Each row of a before or after table is a point. The points were changed in one or more steps. Then noise was added and the rows were shuffled. The steps act on columns, c1 being the first. What was done? A step turns or swaps two columns, mirrors them in a line or flattens them onto one, adds a multiple of one to another, or multiplies or shifts one. Angles are multiples of 10 degrees, from the lower column toward the higher: turns from -170 to 170, lines from 10 to 170 but not 90. Use the fewest steps. Two steps may share a column if one is a turn and the other turns, adds or multiplies; they go together, in the order done. Otherwise the lowest column goes first.
(in the rows, 128 means zero)

Before:
[[168  84 105]
 [109 147 174]
 [136  78 145]
 [ 85 166 146]
 [100 121 173]
 [128 130 107]
 [105 157 154]
 [121 134 183]
 [162  89 114]
 [143  84  75]
 [114 121 145]
 [176  86 151]]
After (12 x 3):
[[105  76 154]
 [152 186 158]
 [155 181  99]
 [138 122 150]
 [174 152 150]
 [152 174 110]
 [117 103 188]
 [163 156  59]
 [145 103 184]
 [108  98 160]
 [123 119 199]
 [124 128 103]]
Steps: turn c1 and c2 by 110 degrees; multiply c3 by 1.3

Before, 14 rows:
[[181 163 110  84]
 [149 127 139 116]
 [131 133  96  92]
 [107 113 146 121]
 [117 108 123 169]
 [163 130 119 121]
 [108  82 187 151]
 [166 154 106 146]
 [119 134 130 131]
 [143  79 185 111]
 [112  96 150 124]
 [147 175 108 123]
 [ 91  94 202 137]
 [138 125 189 130]]
After:
[[101 109 115 155]
 [113 141 104 196]
 [113  87 117  93]
 [147  96 161 116]
 [129  59 223 146]
 [141  75 249  98]
 [138 119 128 125]
 [117 105 141 150]
 [150  73 162 120]
 [144 117  82 156]
 [113 150  96 143]
 [ 97 137  95 139]
 [132  64 226  93]
 [121 107 232 133]]
Steps: turn c1 and c4 by 140 degrees; shift c2 by -20; multiply c3 by 1.6

Before:
[[140 135 134 119 102  80]
 [104 126  35 108 128 154]
 [127 118 102 119 126  69]
 [116 136 141 160 105 119]
 [130 114 135  96 100 131]
 [ 80 139 132 124  99  91]
 [100 158  61  95 153 146]
 [106 181 102 111  53 195]]
After, 8 rows:
[[143 122 195 133 131 124]
 [184 141 158 104 104 140]
 [199 156 131 132 142  61]
 [177 127 137 121 127  30]
 [129 134 169 141 112 143]
 [ 96 143 133  99 110 144]
 [171 181  58 123  77  76]
 [164 110 124 146 111 137]]
Steps: turn c1 and c4 by 130 degrees; multiply c1 by 1.6; add 0.3 times c2 to c6; turn c3 and c6 by 110 degrees; multiply c5 by 0.7

Before:
[[141 134 143 193  85 118  91 131]
 [121 118  98 179  84 123 171 124]
 [127 128  99 181  84 144 155 123]
 [137 122 103 151 151 150  27 108]
 [148  91 151 164 223 125 156 122]
 [160 111 104 188 119  91 170 124]
 [110  94  97 155 103 138  74 149]
 [135 108 139  61 140 143 143 117]
 [166  75 153 170  94 147  91 117]
 [172 119 132 137 127 144 150 147]]
After:
[[149 110 170 178 163 208 147  96]
 [134 123 146  63 145 146 132 105]
 [161 120 136 193 133 102 159 112]
 [142 130 156 185  93  85  81 135]
 [121 125  92 168  94  87 160 118]
 [173 108 176 132 113 133 139 133]
 [110  91  80 146 100 111  64 115]
 [167 102 191 155  82 107  81  79]
 [138 140 111 147 114 159  18 111]
 [128 131  99 165  77  99 144 125]]
Steps: add 1 times c1 to c3; turn c2 and c8 by 50 degrees; turn c5 and c6 by 60 degrees; turn c4 and c5 by -20 degrees; shift c7 by -10

Before (8 x 9):
[[181 149 155 151 145 125 170 118  87]
 [177 118 169 146 133 173 103 110 180]
 [116  65  94  57 160 131 125 190 107]
 [194 144 158  64 160 125 173 150  81]
 [ 97 147 148 154 185 162 153 136 139]
 [121 146  87 101 148 147  73 109 121]
 [149 122 163  95 128  99  75 100 152]
 [109 160  90 150 192 138  84 183 163]]
After, 8 rows:
[[ 93  96  77 181 140  75 120 128 109]
 [106 125  81 139 140 146  71 130 119]
 [153 142 162 117 182 149 170 126  83]
 [ 69 140 101  94 154 156  88 129 163]
 [155 108 170 128 175 129 105 128 182]
 [148 131 136 197 196 147 171 125  82]
 [135 137 149 171 144 115  71 129 150]
 [ 60 128 152 110 140 153 151 126 139]]
Steps: turn c1 and c5 by 50 degrees; multiply c6 by 0.4; turn c2 and c6 by 60 degrees; mirror c3 and c4 in the line at 10 degrees; multiply c8 by 0

Before, 12 rows:
[[103  81 145  97 122 116 149  87 149 155 136]
 [109 119 183 168  85 149 141 149  88  90 112]
 [100 127 119  95 151 188 119  83 135  73 149]
 [101 118 107 103 133 102 182  25 160  90 111]
 [130 112 130 151 115 109 180 136  84 104 156]
 [200 129 137 135 101 123 111 168 142 182 112]
 [165 100 130 145 145 132  82 167 105 132  80]
 [140 116 139 169 149 112 129 129 163 154 118]
 [134 132  84 166 109  93  84 147 133 154 101]
 [115 124 166 104 137  95 129  61 137 107 147]
 [107 121 165 119 108 126 165 186 112  67 137]
 [ 81 157 180 103 137 170 171 158  68  86 128]]
After, 12 rows:
[[101 145  94  97 124  67 154 105 140  61  86]
 [107 126 127 124  99 138  97 181 142   8 160]
 [134 113 103 162 177 160 128 127 111 194 162]
 [ 82 170 149 103  86 109 129 156 197  26 148]
 [137 101 147 174 116 129 154 117  91 160 135]
 [113 140 149 108 124 162 138  83 116  70  67]
 [129 105 122 147  84 155  94 151 164  97 115]
 [100 130  90 104  76 146 117  36  89  92  71]
 [171  96 127 149 167 133 161 122 150 132 187]
 [201 126 159 131 150 125 111 151 116 192 167]
 [105 104 153  99 109 131 117  96 105 146  91]
 [107  98 158 173 135 129  81 134 171  32 151]]
Steps: add -0.5 times c4 to c2; turn c3 and c10 by -30 degrees; multiply c10 by 1.6; turn c5 and c7 by 110 degrees; turn c6 and c9 by 160 degrees; mirror c8 and c11 in the line at 20 degrees

Before (13 x 12):
[[ 99 131 108 146 149 151 106 191 174  74 189 165]
 [128  91 138 152 128 133 156 129  94 120 102 123]
 [162 144 123 154 119  91 184 101  96 158 123 144]
 [167  92 128 115 119  92 138 144 151 106 170 128]
 [172 180 121 131  83 146 129 177 161 138 142  89]
 [170 170 108  99 144  95 113 134 174 101 102  81]
 [ 84  93  80 104 123 161 128 116 131 159 187 156]
 [ 88 167  77 123  62  81 109 181 114 142 173 164]
 [ 92 147  68 145  80 113 115  98 112  89 147 115]
 [ 99 165  78 127 114 128 177 151 138  85 110  79]
 [ 91 169  61  90  85 167 134 173 137  90 151 166]
 [172 171  48 146  69 117 103 198 103 153 171 110]
 [128 117  99 161 104 116 177 125 143 141  92 155]]
After:
[[100 111 114 149 112 145 112  41 144  75 135 116]
 [ 95 185  67 147 129  78 116 130 125  88  97  76]
 [174 194 124 129 107 155 128  82 139 136 158 141]
 [126 139  93 152 151 129 179 157 136 141 149 153]
 [ 87 208  72 126 127  74 114  60 126 144 144 130]
 [161 145 121 143 119 131 190 154 116 160 104 203]
 [ 91 185  63  94 117 147 131  77 131  90 152  95]
 [ 86 117  80 107 161 134 121  89 125 160  81  86]
 [168 140 113 100  84 112 109 146 145 104 154 159]
 [ 94 160  80 121 107  84 176 131 135  90 153  47]
 [127 111 138 150 157 132 163 151 113 122 149 120]
 [174 200  47 151 116 140 109  54 118 147 156 174]
 [162 124 129 115 162 124 131  85 140 107 108 202]]
Steps: add 1.5 times c1 to c12; turn c6 and c12 by -30 degrees; mirror c2 and c5 in the line at 150 degrees; turn c4 and c7 by 10 degrees; turn c8 and c11 by 130 degrees; multiply c9 by 0.4

Before:
[[132 102 163 123 111  93 129 115  72 131 141 180  92 144]
 [158  77 137  91  88 116 157 114  88 151 106 179  72 166]
 [177  88 148 106  85 122 114 137  73 155 122 179  87 108]
 [119 113 165  90 123 161 176 170 152 142 191 174 102 157]
 [ 83 126 117 104 197 124 109 143 156 160 123 139 124  97]
 [137 102 150 153  99 137 142 150 104 142 109 168  81 145]
 [ 84  98 133 109 147 108 151 155 147 133 118 135 153  82]
 [106 157 113  98 134 135 134 156 159 101 128 153 152 117]
 [115 125 161 105 172 151 135 129 158 133 123 126 163 115]
 [114 130 116 132 128 113 130 120 170 159 135 154 164 105]
 [ 92 107 109 114 140 143 118 144 118 149 138 127 161 127]
 [126 136 135 109 160 103 145 171 133 161 128 129 148 131]
 [ 93 110 150 100 137 111  94 159 166 146 117 139 151 130]]
After:
[[133 198 165 126 111 190 126 114 101 131 104  97 182 113]
 [159 243 135  91  88 169 158 113 122 152 131 114 248  90]
 [128 115 139 111 160 126 142 170 104 163 134 122  62 127]
 [ 92 165 109 115 143 136 116 144 147 149 129 140  73 130]
 [ 92 167 149 104 138  98  94 158 105 146 145 129  93 126]
 [118 174 166  89 122  96 177 170 157 142  60  96 138 101]
 [109  81 110  98 136  94 132 153 132 105 138  86  96 138]
 [ 84 185 134 107 147 114 153 153 104 134 148 143  79 175]
 [116 134 116 133 129  88 130 118 104 156 131 104  92 154]
 [113 133 159 103 170  94 136 128 146 131 148 131  32 142]
 [138 188 152 154  96 153 143 152 142 143 126 111 221 109]
 [178 222 143 104  85 181 116 135 127 161 118 107 232 146]
 [ 84 139 116 103 197  98 108 140 121 162 130 121  32 161]]
Steps: multiply c2 by 2; turn c2 and c12 by -160 degrees; turn c11 and c13 by -160 degrees; add -1.5 times c5 to c13; turn c6 and c9 by 100 degrees; multiply c14 by -1

Before:
[[148 152 153 150 101 156  91 147 220  84 169 118 143 131 105 139 141 107]
 [122  97 113 112 133 156 116 112 114 128  69 150 115 114 135 122  55  98]
 [144 139 121 140  67 135  87 183 165 102 157 163 106 147 139 127 132 121]
 [140 118 175 170 118 138  88 163 175 118 139 167 150 133 124 126 112 151]
 [ 79 129 136 127 207 149 101 135 143 148 162 133 104 147 119 133 143 121]
 [136 125 158 156 140 139  72 166 192  99 175  77 129 161 142  79 189 145]
 [125  85 116 117 116 123 169 106 108  76  91 171  91  99 132 162  50 145]
 [141  91 124 133 126 174 164 137  96 126  54 165  76 106  96 159  93 126]
 [ 81 127 105 175 217 129 129 174 156 120 121 124 123 133 117 102 132  99]
 [185 152 113 168 122 139  91 143 196 132 176 134 128 121 132 110 139 150]
 [125  90  93 132 137 160 140  96 122  93  63 194 114 156 123 150 101 130]
 [ 75  75 115 151 199 156 140 157 172 161 146 112 133 139 165 132 163  97]]
After (12 x 18):
[[136 152 109  90 135 156  47 139  61 130 179 133 134 111 184 110 118 148]
 [131 128 124 135  48 180  93 134 118 151 161 134 144 106  77 131 126 120]
 [135  91 149 100 116 206 154  97 145  91  62 195  98 105 125 152 132 133]
 [ 81  74 119 105  61 194 115 159  89 159 149 113 170 104  80 129 139  98]
 [129 127 108  81  46 132 114 176 106 125 118 121 147 113  78 104 151  98]
 [119  98 153 125 118 199 123 114 135 127  69 150  59 147 123 121 153 100]
 [122 140 121 114 179 147  66 186 101 101 158 164 111  94 145 128  87 122]
 [153 149  96 133 162 199  32 149  45  84 168 120 140  97 145 138 127 109]
 [161  91 130 123 109 244 179 138 154 124  52 166  71 162 132 160 100 127]
 [123  86 148 125 128 115 174 105 136  77  92 171  42 162 125 164 134 146]
 [136 117  65 136 148 154  58 165  86 115 136 169 123 109 142 125 148 152]
 [117 124  88 132 115 154  36 167  80  98 175  78 183  77 141  79 103 143]]
Steps: turn c1 and c15 by 80 degrees; turn c3 and c4 by 130 degrees; turn c5 and c13 by -160 degrees; turn c13 and c17 by -120 degrees; multiply c6 by 2.5; turn c9 and c14 by -160 degrees; add 0.7 times c9 to c7

Before (13 x 20):
[[115 195 131 146 169 117 170 112 113 161 109  96  96 197 123 174 155 198
   83  99]
 [ 58 162 138 123 142 131 135 166 152 165 186 129 111 143 207 125 140 142
  122 120]
 [ 95 125 177 131 135 161 148 142 185 169 104 154 137 132 127  94  91 103
  150 173]
 [149 127 120 127 142  90 184 121 129 110  54 130 114 136 115 198 151 102
  113 109]
 [158 109 200 150 111 128 119 209 212 152 113 174 153 140 108 109 133 103
  196 150]
 [116 106 167 149 122 161 123 200 136 184 135 126 106  95 118 120 126 101
  187 181]
 [108 185 115  83 186 137 136  99 130 122 120 118  64 181 141 174 160 157
  141 114]
 [142 125  87 188 168 114 184 129 161 118  83 177 121 160  86 183 152 124
  155 154]
 [ 75 128 125 140 158 141 145 119 142 138 140  58 103 192 158 144 133 143
  151  93]
 [125 126 138 153 118 133  81 181 145 176  86 167 175 133 131 117 102  93
  192 160]
 [116 101 163 128 159 139 101 115 151 170 174 125 145 114 147 143 123 145
  145 138]
 [115 149  98 123 170  70 181 107  96 101 112 136  68 188  99 140 125 181
  111  83]
 [110  64 174 128 109 158 123 207 171 172  89 188 143 154 142 142 109 146
  175 175]]
After (13 x 20):
[[ 93 124 173 134 134 159 149 115 174 147 126 158 142 167 115 104 167 105
  170 174]
 [105 191 113  82 188 137 135 153 123  82 124  99  64 156 133 178 116 159
  137 118]
 [113 200 135 148 176 113 162 134 129 100 134  97  91 196 113 176 102 201
   81 104]
 [100 127 132 157 116 129  80 106 120 151 154 196 171 163 122 116 145  88
  197 159]
 [151 101 168 128 154 138  97 132 145 168  86 113 142 148 132 143 137 147
  153 134]
 [ 96 124 124 136 161 142 146  96 139  81  86  69 105 178 147 145  94 146
  153  98]
 [ 91  63 172 126 114 163 119 113 149 133 150 225 142 175 134 145 141 149
  193 172]
 [126 104 161 152 125 163 128  89 121 187 116 179  99 151 110 118  91  97
  188 176]
 [107 121  82 188 170 118 188 171 150 103 170 160 122 134  76 180 138 121
  167 153]
 [107 150 100 125 173  72 183 138 102  63 135 113  66 149  87 145 150 179
  108  81]
 [133 115 204 151 112 131 119 124 185 137 156 220 150 149  94 108 108 102
  219 154]
 [118 163 134 119 142 136 131 119 159 143  38 158 111 171 189 126 103 140
  130 123]
 [100 127 119 124 144  90 180 153 127 108 200 123 113 118 100 202 119 107
  117 109]]
Steps: mirror c1 and c11 in the line at 20 degrees; turn c8 and c12 by 50 degrees; turn c8 and c17 by -140 degrees; turn c9 and c19 by 20 degrees; turn c10 and c14 by 50 degrees; shift c15 by -10
